Every row gives one point. Each table stands for the endless flat space through its points: a line for two points, a plane for three, and so on. The two share one point or none. Which?

First, 2 rows:
-21	10	-12	-28
-28	3	-11	-29
Second, 2 rows:
-1	24	-6	-36
2	24	-2	-41
They share: -7	24	-14	-26

First, 4 rows:
14	-6	-41	11	17	-6	-18	39
-4	8	-57	-12	16	-12	-34	61
23	-12	-24	20	20	-8	-6	19
6	-9	-2	-10	25	-31	-13	-2
Second:
13	-7	-12	21	33	-10	-31	24
-1	-7	-34	-13	18	-37	-4	1
-1	-7	-14	-19	10	-29	-12	-1
They share: no point

First:
19	6	-27	19	-34	-31	-10	40	10	-57	-10	-4
-12	16	46	14	4	2	36	-1	21	41	-45	-8
0	22	11	14	-23	5	-12	32	37	-1	-54	13
20	-14	-12	-2	-19	-13	1	9	2	-24	-11	-6
-9	10	13	41	-14	-43	42	14	0	-22	-12	-41
Second (7 x 12):
-23	28	26	18	-45	13	60	9	23	-20	-21	-10
-42	24	-4	12	-38	5	27	9	-10	-1	-1	-11
32	-23	11	40	-38	-4	31	-9	34	-9	-63	12
9	-21	-4	0	6	-41	-33	21	-5	7	-20	-25
-60	71	36	16	-55	-4	43	36	4	-40	-15	-2
-4	-10	-2	2	-10	-23	-3	17	-2	19	-3	-41
-8	23	25	-8	-32	8	86	-1	36	-33	-43	18
They share: no point

First (4 x 18):
-60	12	18	-8	-34	-38	4	16	25	4	25	10	-40	4	0	-16	34	-38
-3	17	-39	-36	61	-13	4	28	7	25	31	47	11	5	33	68	-29	-5
-51	0	-2	-30	17	-4	-7	-7	19	-3	41	25	-15	8	23	22	9	-36
-7	24	-28	-26	33	-26	11	43	15	23	21	37	-1	8	17	44	-15	-10
Second:
-46	-10	-11	-10	35	5	11	-1	15	16	35	46	-27	6	31	34	-2	-30
-41	-3	-13	-17	31	-1	7	6	15	14	34	39	-20	8	26	33	-3	-30
They share: no point

First:
19	-12	-21	-15	-27	-6	-28	-4	-22	-9	-13	-16	-18	-29	20	9	30	-17	28	-32	25	-20	-26	-33
9	-47	4	-5	-2	-36	-23	16	-27	16	-13	19	-43	1	35	24	25	-12	-7	-22	25	-15	4	-8
Second, 5 rows:
12	-25	-18	-60	-4	-36	-4	31	-31	15	-31	41	-44	-2	77	-7	49	-21	13	-13	16	-35	-47	-4
23	-4	-16	-28	-8	-17	-4	19	-19	-11	3	6	-39	-37	38	10	58	-35	-15	-34	11	-5	-35	-11
19	-23	-1	-38	-24	-13	5	11	-32	-5	-12	13	-25	-22	46	19	43	1	15	-9	18	-26	-46	-16
18	-10	-3	12	-28	-15	-43	-20	-4	-12	-37	-13	-17	-11	5	26	31	-3	37	-37	13	-8	-14	-16
22	-14	21	-12	-48	6	1	-19	-26	-23	-20	-14	0	-27	13	44	34	37	45	2	17	-24	-46	-23
They share: no point

First, 6 rows:
26	0	10	-24	-95	19	1	-62	-26	35	4	5	30	-52	45	-5	-6	17	6	-49	-14	-33	45	24
-37	60	19	-57	-53	13	10	-35	-20	-7	-2	44	0	-22	24	34	3	32	24	-16	-26	-60	-12	15
21	-7	4	-6	-3	23	-45	12	-25	6	26	28	-33	-31	-10	-29	55	47	5	18	-36	2	15	41
52	-23	11	5	-71	29	-30	-33	-29	41	19	3	5	-58	27	-39	13	25	-5	-32	-22	2	56	36
-1	-9	6	-27	-40	4	-20	-51	-22	26	13	3	12	-26	17	2	37	22	40	-24	-30	-33	11	4
21	-35	-32	-29	6	8	-26	-7	-18	-1	24	9	0	-19	-1	-9	74	41	10	23	-20	-22	15	46
Second (7 x 24):
13	17	26	-10	-31	19	-41	-32	-5	-6	16	19	20	-19	18	-16	39	22	52	8	-67	-13	-8	-11
-52	16	-9	-52	-34	12	-40	-10	-14	13	39	-35	15	-25	18	-40	6	28	2	-8	-3	-45	-27	34
-24	-11	1	-18	22	60	-13	5	-30	32	22	16	-23	-24	5	11	25	-4	-3	-35	-22	0	-3	19
-6	11	-33	-32	-7	41	-20	13	-2	28	36	10	-51	-43	23	3	25	0	-3	-1	-16	-19	-16	44
-36	-1	40	-16	-1	34	-32	-24	-33	9	25	5	27	-15	6	-9	19	16	19	-30	-26	-14	-8	-9
4	35	-1	-50	-72	-17	-47	-52	-1	-18	34	4	7	-32	34	-23	15	50	44	26	7	-69	-3	20
17	48	-4	-31	-54	-7	-42	-19	18	-7	69	27	-45	-69	50	11	14	19	15	46	6	-50	-24	29
They share: no point

First, 4 rows:
-38	-12	-18	-35	-4	8	5	22	-14	36	3	-22	3	-14	-2	21	-2	0	11	30	-35	11	-17	-5
16	-6	-22	11	-25	18	3	12	-15	10	-4	-40	45	-7	16	10	-11	40	1	-21	2	-18	-53	11
-58	-8	-11	-50	8	-3	0	21	-15	49	3	-14	-11	-17	-7	22	3	-16	13	48	-52	20	-6	-4
-25	13	-13	-17	25	-29	-29	-10	-32	37	-25	-26	19	-28	0	-9	21	2	10	1	-48	10	-29	29
Second (2 x 24):
-29	-24	-25	-40	2	-12	12	30	-27	40	11	-43	18	-28	-20	25	-20	-2	-8	0	-31	-6	-35	8
-17	6	-19	-4	-10	24	-12	0	-9	16	-19	-13	12	-4	22	1	22	22	28	24	-25	18	-17	-4
They share: -23	-9	-22	-22	-4	6	0	15	-18	28	-4	-28	15	-16	1	13	1	10	10	12	-28	6	-26	2

First, 6 rows:
-1	9	-9	-13	-12	-6	9	-4	-34	33	8	22	6	-19	-45	40	-22	-71	44	-14	24	-36	5	7
1	19	-4	-15	-29	-1	10	5	-30	49	-2	30	-8	-13	-44	33	-47	-62	44	-18	4	-18	12	-15
23	39	-10	-21	21	24	4	35	3	14	30	43	7	-1	-24	8	-43	-21	-32	33	-8	-11	-4	-12
11	5	-20	-10	22	-3	-4	-2	-18	7	28	21	23	-30	-28	38	7	-65	14	-6	34	-42	-19	30
47	36	-16	13	27	56	-22	-5	16	51	39	28	-27	23	-10	-3	-10	10	5	-20	-29	8	-6	31
32	23	-9	41	51	56	-13	-46	-5	26	51	-11	-16	25	-29	21	25	3	44	-7	18	-23	10	77
Second, 2 rows:
18	21	1	9	19	26	-15	-7	1	34	26	14	-20	-4	-32	17	-14	-19	14	-1	1	-11	-1	23
20	19	5	1	15	18	-25	-15	7	48	36	16	-34	-12	-44	11	-8	-21	6	11	1	-1	-15	33
They share: no point

First, 3 rows:
21	25	33	-22	9	14	-26	29	11	-24	25	-4	11	12	17	9	-1	-22	-22	23	0	-2	20	25
21	46	55	-19	-4	-8	-18	32	2	-36	18	-8	4	-14	1	26	-23	-39	-38	0	25	14	10	42
21	20	28	-23	14	19	-29	30	14	-19	27	-4	15	19	21	3	6	-18	-15	30	-6	-6	21	19
Second (7 x 24):
32	34	69	-39	25	14	31	-11	-20	-43	20	12	14	44	3	-1	-7	-21	5	-7	-3	20	-8	22
-14	-14	37	-59	27	-12	-45	7	-18	-37	-12	-12	56	18	-1	5	9	-3	-59	27	-29	-60	22	26
29	10	38	13	23	23	-18	-21	-5	-8	64	26	-3	47	12	21	6	-5	3	22	6	-7	24	4
37	44	9	-14	-4	10	19	36	16	-55	37	9	-37	32	23	-30	36	-10	24	28	-5	28	15	27
53	56	25	18	-31	5	-6	7	33	-35	56	41	-29	24	11	25	12	-14	22	6	14	20	0	13
55	60	39	-33	-4	53	1	38	5	-26	40	-14	-15	21	37	24	-43	-62	-45	0	18	44	25	48
31	24	0	10	-30	7	-66	28	32	-9	47	21	-3	-12	24	31	8	-9	-39	20	5	-20	21	17
They share: no point

First (7 x 24):
48	2	-10	-2	2	-26	-21	7	43	-56	-27	2	27	18	12	9	33	-8	-47	41	11	16	47	21
33	-6	-10	1	28	-27	-10	25	26	-30	-4	-9	22	19	16	26	22	-21	-12	43	5	37	60	15
73	7	-24	-23	19	-10	12	14	10	-59	-32	-29	37	-17	8	8	57	-5	-9	27	8	43	25	-11
20	-17	-15	-59	6	2	2	-34	48	-35	-96	-27	11	-28	-22	-14	75	0	-45	44	-13	-32	-4	-28
4	-13	-11	-31	-6	-56	-40	-18	2	-31	16	35	43	12	38	16	-17	12	-9	22	-9	-32	54	16
-9	-24	-10	-29	40	-30	-1	1	5	0	-4	-12	10	1	22	23	16	-9	18	40	-7	7	45	-9
33	-18	-26	-20	41	-13	18	25	25	-46	-34	-29	11	8	20	-8	63	8	3	52	20	51	42	-15
Second (4 x 24):
-17	22	-17	-18	4	-21	5	-49	-29	-41	-32	9	33	-21	16	37	2	-15	9	16	-17	0	5	-12
21	-2	-35	-11	41	-30	3	-33	8	-17	-22	2	23	-27	-7	31	9	6	-28	2	21	-7	32	21
14	17	0	-34	-5	-28	-3	-20	-2	-32	-20	-9	25	-16	32	25	30	-25	8	36	-22	7	0	-22
18	17	-12	-29	0	-31	-1	-24	3	-20	-24	-8	23	-22	19	31	23	-22	9	26	-18	2	3	-13
They share: no point

First:
2	-14	-51	-26	-44	-32	-5	-24	12	-24	-27	6	-23	31	8	-8	-23	15	-41	35	4	3	-19	-17
38	0	-51	0	-41	0	8	3	10	-31	-4	26	-22	24	14	-15	-59	47	-22	16	26	-23	8	7
30	20	-47	-9	-36	5	24	6	-3	-26	19	42	-22	1	32	-31	-33	39	-1	11	29	-29	15	9
1	-28	-12	-7	-32	-2	-4	-16	13	-19	-51	-15	3	59	-23	23	-12	-10	-30	24	30	-19	14	6
27	-4	-36	13	-32	12	3	-4	0	-29	-12	27	-21	34	6	-4	-41	28	-5	11	27	-21	23	15
-30	-31	19	-59	-24	13	62	-7	17	-8	-16	-4	10	22	-23	3	32	-41	-35	48	23	-23	23	18
-15	-25	0	-20	-17	25	43	-18	11	14	-22	19	5	14	-9	-8	36	-18	-12	19	30	-29	16	36
Second:
-19	-33	-34	-7	-28	29	41	-10	3	2	-16	25	32	32	4	15	9	-21	-21	22	11	-9	41	7
5	-24	-5	-13	-29	-36	24	-28	43	-12	-26	6	9	28	24	6	12	24	-26	7	39	-54	40	25
-27	-53	-3	-11	-31	59	36	0	-19	9	-38	53	-13	8	-29	-10	-9	-35	-28	33	-40	3	3	0
-29	-34	-21	-12	-31	70	32	2	-29	3	-24	50	0	3	-25	2	2	-34	-27	38	-31	14	7	-10
-6	10	-38	3	-29	-15	54	-22	35	-17	-5	-2	42	39	39	-13	11	16	-19	-13	72	-39	60	15
-5	-22	-40	-15	-22	8	29	-14	15	1	-10	14	34	44	13	35	20	-6	-9	22	34	-20	42	22
They share: no point

First (6 x 24):
16	-9	41	17	-9	6	-29	35	3	-71	-26	18	11	-21	27	-5	-26	-11	-1	-56	-28	14	17	45
32	-1	14	32	45	21	-21	31	-9	-25	-39	2	34	0	5	-16	1	8	6	-42	-2	25	25	41
6	32	24	2	-6	-5	-5	17	-20	-2	-21	19	15	-4	-1	-12	-12	-51	-31	-38	53	23	45	6
36	5	25	5	12	14	-2	20	-24	-40	-29	0	1	-6	33	-3	-43	8	12	-39	-33	32	12	12
42	4	17	22	25	37	17	6	-27	-22	-42	5	3	-9	23	-21	-21	7	9	-20	-23	35	7	11
32	-1	10	12	5	49	51	-17	-41	7	-27	18	-18	-28	29	-20	-19	-4	10	6	-18	37	1	-7
Second:
16	44	49	-5	-8	53	8	23	-38	15	-12	12	3	-10	32	-36	9	-9	-31	6	13	31	38	3
-6	19	34	-10	-18	38	2	18	-37	-6	-34	17	12	-13	22	-2	-31	-14	19	-35	28	30	28	0
5	5	20	48	37	8	17	-2	-49	-13	-11	40	9	-20	25	-16	10	-54	6	-14	-36	44	16	14
0	-11	0	14	7	7	6	18	-43	16	-15	53	19	-17	29	14	-8	-41	43	-48	-15	42	-6	6
25	29	46	17	0	40	19	-1	-39	25	-2	15	9	-12	8	-39	6	-11	-31	-15	3	32	32	6
4	15	32	20	-14	37	24	-4	-56	40	-12	48	27	-5	6	-11	-10	-21	30	-58	0	47	14	-7
-33	22	37	-3	-24	45	6	18	-59	0	-46	41	34	2	15	-11	-28	-37	57	-52	21	46	35	-19
They share: no point

First:
-10	44	14	-32	-16	10	-27	-6	13	3	7	-51	-5	4	3	13	23	-4	7	10	-4	33	11	62
23	-22	5	20	40	-33	4	-24	-12	7	21	-15	18	12	35	-12	-2	14	9	-8	0	10	6	11
18	16	-6	-8	12	-6	-23	-2	1	23	35	-43	-1	-4	15	1	-5	24	23	10	-12	9	11	38
9	11	-3	4	47	-4	-4	-5	-2	20	14	-33	14	8	44	8	8	25	3	-4	-12	-1	11	34
Second, 2 rows:
10	-9	7	7	19	-22	1	-14	-8	8	21	-23	11	17	24	-2	14	11	6	2	5	17	8	28
12	5	15	-1	19	-20	-11	-28	0	-4	7	-27	11	5	22	-8	2	-3	8	-8	-3	25	6	26
They share: 11	-2	11	3	19	-21	-5	-21	-4	2	14	-25	11	11	23	-5	8	4	7	-3	1	21	7	27

First, 6 rows:
-14	22	5	27	-4	10	-1	21	2	-7	-3	5	-28	2	9	17	-14	31	21	-15	-15	-25	-30	-23
1	28	-26	-6	-46	4	0	2	-2	-8	-26	34	-9	-41	28	3	-7	41	16	11	-31	-61	13	-31
-54	40	19	16	17	39	-1	-10	-14	-24	-3	-13	-50	17	25	35	-8	14	-1	-38	-14	26	-54	-13
7	-12	15	16	25	18	18	19	-6	0	-13	11	-43	25	38	7	-8	46	48	-20	1	-5	-37	-14
-30	58	20	27	-30	18	-41	22	8	-5	24	16	-15	-8	-5	35	-12	-1	-10	-14	-15	-39	-4	-30
6	8	38	-4	7	39	-19	11	-6	8	10	40	-35	23	53	19	4	18	28	-19	12	-12	2	-18
Second:
7	12	5	-25	13	33	-15	26	19	-9	3	21	-33	15	7	21	-15	0	37	17	-4	-23	-3	-38
-15	25	19	30	-18	6	-12	16	-12	5	0	14	-28	-3	27	20	-9	33	15	-22	-7	-26	-14	-13
-35	20	7	3	-19	7	-27	24	9	19	7	-7	-57	-3	15	19	-11	28	45	-7	12	-19	-9	-28
3	-3	19	-4	12	22	-6	36	-4	-3	10	24	-10	9	1	30	-31	-1	21	18	-21	-16	-2	-29
They share: -6	22	15	14	-8	15	-12	18	-3	-1	0	18	-28	3	22	20	-10	23	20	-11	-7	-26	-11	-20
